Each row is a point. Examples show where two turns around zero, p and q, send a point. Write where each new point lands after one turn and then the other. Backwards means that the second turn is done in reverse. Each puzzle has new turns, and all numbers are rounded.

Turn p:
-0.6	-0.7 => -0.8	-0.4
-2.6	1.0 => -2.0	1.9
3.8	0.3 => 3.6	-1.2
1.8	-3.9 => 0.2	-4.3
-2.4	3.3 => -1.0	4.0
Turn q:
-2.3	-3.4 => 0.0	4.1
1.1	3.9 => 1.3	-3.9
3.1	-1.5 => -3.4	-0.5
-2.8	-1.0 => 1.8	2.4
0.9	2.0 => 0.4	-2.2
Where do these land?
q, then p: -3.1	2.8 => 3.6	-2.1
q, then p: -0.5	-1.1 => 0.3	1.2
q, then p: 3.6	-1.7 => -3.9	0.9

Turn p:
4.2	1.0	-1.9	1.2	-0.3	3.1 => 1.4	1.1	-4.9	1.1	2.3	0.5
2.5	1.8	2.4	-1.2	1.3	0.4 => 0.5	-2.6	-1.7	-2.0	1.0	1.8
-1.4	-2.9	2.6	-2.5	-1.6	-1.7 => 1.1	-0.9	2.0	-1.9	-4.3	-0.9
-4.1	-1.0	1.3	2.6	-5.0	-1.8 => 2.1	1.6	4.8	3.5	-3.2	1.3
3.0	3.0	0.1	-3.3	2.5	1.8 => 0.4	-3.3	-3.0	-2.5	3.4	-0.8
-0.1	2.8	-3.7	1.8	0.8	3.5 => 0.3	2.1	-1.2	2.0	5.2	-0.8
-0.3	-1.4	2.0	-1.3	1.5	-5.4 => -3.5	-3.0	1.6	-1.1	-3.7	0.5
-4.0	-3.1	-2.1	1.0	-2.1	-2.8 => -1.4	2.3	3.6	2.6	-3.3	-2.3
0.2	-0.1	-0.6	1.7	2.9	2.9 => -0.9	2.7	-1.1	-1.6	2.8	0.8
Turn q:
1.6	1.3	-2.8	-1.3	-0.7	-3.5 => -2.6	3.1	0.2	2.5	1.2	1.5
1.0	-2.8	1.0	2.0	0.2	0.9 => 1.2	0.5	-0.1	-1.7	0.1	-3.2
2.2	1.6	-2.9	3.4	-0.8	1.9 => -0.3	-0.3	4.4	2.4	0.4	-2.6
-0.8	-2.9	0.2	1.4	-3.1	1.8 => 4.0	0.8	-0.4	0.5	-1.4	-2.3
-5.0	-0.3	3.8	1.2	3.5	-2.0 => -0.2	-4.6	-5.3	-1.6	2.3	0.1
-1.1	-3.4	-0.2	1.8	1.8	3.0 => 3.4	-1.1	0.8	-2.6	1.9	-2.1
0.0	3.1	-2.3	-6.0	-2.3	-2.9 => -1.9	3.2	-0.4	2.8	-1.3	6.4
2.1	3.3	3.2	-2.4	1.3	0.7 => -3.5	-1.5	0.6	-2.2	-3.1	2.0
Where do these land?
q, then p: -0.4	-1.2	3.5	5.0	3.0	-3.1 => -5.6	-0.1	2.0	0.9	-2.2	-4.0
q, then p: 0.7	1.0	-1.6	-1.8	-2.6	3.8 => 3.9	-0.6	-1.4	-0.3	-0.9	3.2
q, then p: 3.6	-2.5	-4.3	-0.1	1.3	2.8 => 0.2	-4.8	0.4	-3.4	0.9	3.4
q, then p: -0.7	2.8	-1.2	-1.3	2.9	1.0 => 1.0	2.3	0.8	-3.7	0.0	0.2
q, then p backwards: -1.0	-1.6	-4.0	1.2	-3.7	1.9 => -2.5	0.8	-1.0	1.0	-5.0	2.2
p, then q: 1.9	1.6	-1.3	-1.2	-1.0	0.6 => -0.4	1.6	0.7	-0.1	2.4	-1.3
q, then p backwards: -2.5	-3.3	3.5	0.5	1.3	-4.0 => 5.4	-0.5	-1.9	-1.6	2.0	2.7
q, then p: -2.9	0.0	5.8	-1.1	-1.9	-0.9 => 1.4	2.1	-2.0	3.7	-1.5	-4.6
q, then p backwards: 1.3	3.2	-0.2	-1.1	0.7	-2.0 => 0.0	0.1	-0.4	2.4	2.0	-2.7
